Rows are points. Each copy is the shape, with its points in the same order, turned, moved and blurred by noise. Is it also mirrored, or only turned?

Shape, 6 rows:
[[-4.4  0.6 -1.0]
 [ 1.0 -0.4 -3.8]
 [ 6.0  1.9  1.7]
 [ 4.8 -1.3  1.5]
 [ 0.2 -0.3  0.9]
 [-4.5  1.9  1.5]]
Copy 1 (6 x 3):
[[ 2.8  2.1  2.8]
 [ 0.5  2.9 -3.4]
 [-6.5 -0.3 -2.7]
 [-3.5 -2.1 -3.2]
 [-0.6 -0.4 -0.5]
 [ 1.1  1.0  5.0]]
Copy 1 is: mirrored
Copy 2 (6 x 3):
[[-1.0  2.9 -1.6]
 [ 4.6  1.4 -0.6]
 [ 3.8 -2.6  5.8]
 [ 3.3 -4.2  2.6]
 [ 0.7 -0.7  0.8]
 [-2.9  2.7  0.1]]
Copy 2 is: only turned
Copy 3:
[[ 0.6 -3.7  3.0]
 [-3.5 -1.8 -1.1]
 [ 1.0  1.7 -6.5]
 [-0.1  3.3 -3.6]
 [ 0.9  0.1 -0.4]
 [ 3.6 -3.7  2.4]]
Copy 3 is: mirrored

Shape:
[[ 1.4  2.9 -2.0 -2.3]
 [ 6.8 -0.4 -1.6 -3.3]
 [ 3.5 -0.2 -1.2 -3.5]
 [ 1.5  0.9  0.2  5.2]
 [-2.2 -0.6  0.3  0.0]
 [-0.5 -1.7  0.6  0.3]
 [-1.5  4.4  2.0 -2.0]
 [ 0.4  2.9  2.3 -1.5]
 [ 3.4 -0.1 -2.6 -5.1]]
Copy 1:
[[ 0.0  2.5  4.1  2.0]
 [ 5.7  5.5  3.5  1.2]
 [ 3.8  2.9  2.9  2.1]
 [-1.5  2.3 -0.1 -4.7]
 [-0.3 -1.4 -0.3  0.7]
 [ 1.2 -0.4 -0.6 -0.2]
 [-1.3 -2.1  5.5  0.5]
 [ 0.6 -1.0  4.7 -0.7]
 [ 3.9  3.4  3.4  4.2]]
Copy 1 is: mirrored
Copy 2 (9 x 4):
[[ 3.3 -0.7  0.4 -3.5]
 [ 6.9  1.4  2.8  0.2]
 [ 4.9  0.9  1.1 -0.8]
 [-1.0 -4.1  0.7  1.2]
 [ 0.0 -0.3 -3.4 -0.4]
 [ 0.7  0.2 -1.7  1.7]
 [-1.4  1.5  1.0 -4.1]
 [-0.9  1.2  1.4 -3.1]
 [ 7.1  1.9  0.5 -1.6]]
Copy 2 is: mirrored
Copy 3, 9 rows:
[[ 4.3  1.4  0.5  4.4]
 [ 8.4 -1.5  2.7  0.9]
 [ 6.2 -1.1  0.3  1.7]
 [-0.7  3.7  4.4 -0.1]
 [-0.3  0.3 -1.5  1.3]
 [ 0.5 -0.2 -0.3 -0.1]
 [ 0.1 -0.4  0.5  6.7]
 [ 0.9 -1.1  1.8  4.7]
 [ 7.6 -1.1 -0.6  2.5]]
Copy 3 is: mirrored
Copy 4:
[[ 0.6 -2.0 -3.1 -3.4]
 [ 3.1 -7.8 -2.4 -3.0]
 [ 1.7 -5.4 -3.0 -1.5]
 [ 1.3 -0.9  4.9 -3.1]
 [-0.3  0.0  0.3  1.3]
 [ 0.5 -1.9  1.1  1.4]
 [-4.2 -0.5 -1.9 -2.5]
 [-3.0 -2.4 -0.6 -2.1]
 [ 2.5 -5.2 -4.9 -1.4]]
Copy 4 is: only turned

Shape (14 x 8):
[[ 0.1  0.2  0.3  0.2  0.1 -2.6 -0.1  2.2]
 [ 1.3 -0.4  2.5  0.5  1.8 -0.3  4.7 -5.4]
 [ 3.5  3.0 -1.6  0.5 -3.0  0.4  2.3  3.2]
 [ 5.4 -0.8  1.0 -3.7  1.7  1.7  0.6 -1.9]
 [ 0.1  0.6 -1.9 -1.8  0.7 -1.1 -0.1 -5.6]
 [-2.6  1.7 -0.7  4.2 -5.8  3.7 -4.9  4.3]
 [-1.6 -3.5 -0.6 -1.7  4.8  2.7  1.0 -3.2]
 [ 5.7  2.3  2.2  4.0 -3.3 -1.6  2.9 -0.1]
 [ 2.8  3.4  2.6  2.2 -3.2  0.3  1.9  0.5]
 [ 1.7  2.9 -2.0  0.7 -1.3  0.1  4.9 -1.4]
 [ 4.8 -0.4 -3.9  1.1 -2.3 -1.7  2.6 -0.9]
 [-0.5  1.2 -4.0  2.7 -5.0  2.6 -6.8  5.3]
 [-1.7  0.9 -1.2 -2.3 -2.6 -1.0  2.2 -3.0]
 [ 0.6 -5.4 -0.9 -3.9 -0.4  0.7  1.9 -2.5]]
Copy 1, 14 rows:
[[ 1.8 -0.1  1.9  1.5 -1.0 -1.3 -1.7 -1.1]
 [ 2.5  2.1 -1.6 -1.4  0.0 -1.3  6.7 -1.4]
 [ 1.2 -4.7  3.2  1.3 -0.4  1.4  0.1 -4.7]
 [-1.4  2.5  0.1 -2.0 -3.2  3.2  2.8 -3.8]
 [-2.2  2.4 -0.5 -3.1  1.4 -3.0  2.1 -2.8]
 [-0.4 -3.8  2.1  4.0  7.1  3.1 -5.6 -0.6]
 [-1.2  3.3 -6.4 -0.3 -0.9 -0.4  1.3 -1.1]
 [ 4.2 -1.2  5.5  2.0  1.4  1.5  4.2 -4.5]
 [ 3.3 -2.6  3.8  0.3  2.0  2.3  2.3 -2.3]
 [ 1.5 -3.5  0.5 -0.9  0.5 -1.6  3.6 -4.7]
 [-1.2 -1.2  2.6  2.4 -0.3 -1.9  2.9 -7.0]
 [-2.7 -2.9  2.9  4.0  5.3  2.4 -7.6 -3.3]
 [-2.0 -2.0  0.7 -1.6  1.2 -2.9  2.5 -0.4]
 [-4.7  1.3 -2.0  1.7 -2.6 -0.5  3.5 -0.6]]
Copy 1 is: mirrored
Copy 2 (14 x 8):
[[ 2.1 -1.6  1.4  1.8 -1.0  1.3 -2.9  0.7]
 [-2.4 -2.8 -1.5  3.0 -0.6 -5.5  2.0  0.3]
 [ 1.7  1.3  1.1 -1.1 -6.1 -0.1 -2.0  1.8]
 [-1.0 -5.4 -2.6 -1.2 -4.3 -1.7 -1.0 -2.3]
 [-1.2 -1.7  1.3  1.1 -0.2 -3.1  0.5 -5.1]
 [ 0.8  4.2  2.6  2.1 -4.7  9.2  1.5 -0.1]
 [-1.6 -2.4 -4.7  0.5  2.8 -0.7  0.9 -3.3]
 [ 2.3 -1.5  2.4  2.1 -6.8 -2.6  1.4  3.9]
 [-0.5 -0.2  2.6  1.5 -5.5 -0.6  0.7  3.3]
 [ 0.1  2.1  0.8 -0.4 -3.4 -4.3 -0.3  0.7]
 [ 4.7  0.2  0.1  0.4 -5.3 -3.4 -0.1 -1.7]
 [ 3.8  3.2  3.0  0.2 -5.2  9.3  0.4 -2.7]
 [-1.8  1.6  1.0  2.9 -1.8 -2.4 -2.3 -3.0]
 [ 0.1 -1.9 -5.3  3.7 -2.0 -1.8 -2.2 -4.5]]
Copy 2 is: only turned
Copy 3, 14 rows:
[[ 0.0  0.8 -1.3 -1.5 -1.7 -0.6  2.0  1.1]
 [-0.5  0.0 -4.1  1.5  6.8  2.2  1.0  0.9]
 [ 3.5 -0.2  3.1  0.9 -0.7  0.5  2.5 -2.4]
 [ 3.6 -3.0 -0.6 -2.1  3.8  3.7 -0.4  2.8]
 [ 0.8  0.5 -3.8 -1.5  3.0  1.1 -3.8  0.2]
 [-3.0 -3.7  4.7  3.1 -5.6 -3.5 -1.6 -1.7]
 [ 1.5 -4.7 -5.6 -1.5  4.4 -2.2 -1.4  2.3]
 [-1.0  1.1  3.3  1.3  2.4  4.3  4.0 -2.5]
 [-0.1  0.0  2.0  3.3  0.1  2.7  2.5 -0.7]
 [ 2.9  0.7 -0.7  2.2  3.1  0.7  1.3 -3.6]
 [ 2.3  1.5  2.3 -2.6  3.7  0.6  0.5 -3.2]
 [-0.8 -3.5  5.4 -1.1 -6.6 -3.4 -2.4 -2.2]
 [ 2.0  2.8 -1.5  1.9  2.5 -1.2 -2.6  0.6]
 [ 2.9 -0.9 -0.6 -2.0  5.7 -2.3 -2.1  4.4]]
Copy 3 is: mirrored
Copy 4, 14 rows:
[[-0.2 -1.0 -1.1  0.2 -0.6  3.6 -0.7 -0.6]
 [-0.7  2.3  1.9  3.4 -0.2 -3.6 -0.3 -4.6]
 [ 0.5 -6.7 -1.7 -0.7 -1.3  0.4 -0.5 -1.9]
 [ 3.7 -0.6  2.5 -1.2  2.6 -2.9  0.0 -1.3]
 [-1.6  2.1 -0.2  0.7  1.4 -3.5 -3.6  0.4]
 [ 1.9 -4.9 -5.4  2.3 -6.2  2.2  0.6  6.5]
 [-1.3  4.1  4.3 -0.4 -0.9 -2.7  1.5  1.8]
 [ 1.4 -5.0 -3.4  4.3  0.6 -0.4  1.2 -4.9]
 [ 2.4 -3.8 -3.0  2.8 -2.6 -0.6 -0.4 -3.4]
 [-2.3 -3.6 -0.6  0.6 -1.7 -2.6 -1.5 -3.4]
 [-2.5 -5.3 -0.5  1.4  3.1 -1.4 -0.6 -1.3]
 [ 1.2 -6.1 -5.5 -0.3 -2.7  2.8  0.3  8.3]
 [-1.5 -0.8  0.8  1.8 -1.8 -1.3 -5.1 -0.2]
 [-0.1 -0.2  6.2  1.8  1.3 -1.2 -1.7  1.8]]
Copy 4 is: mirrored
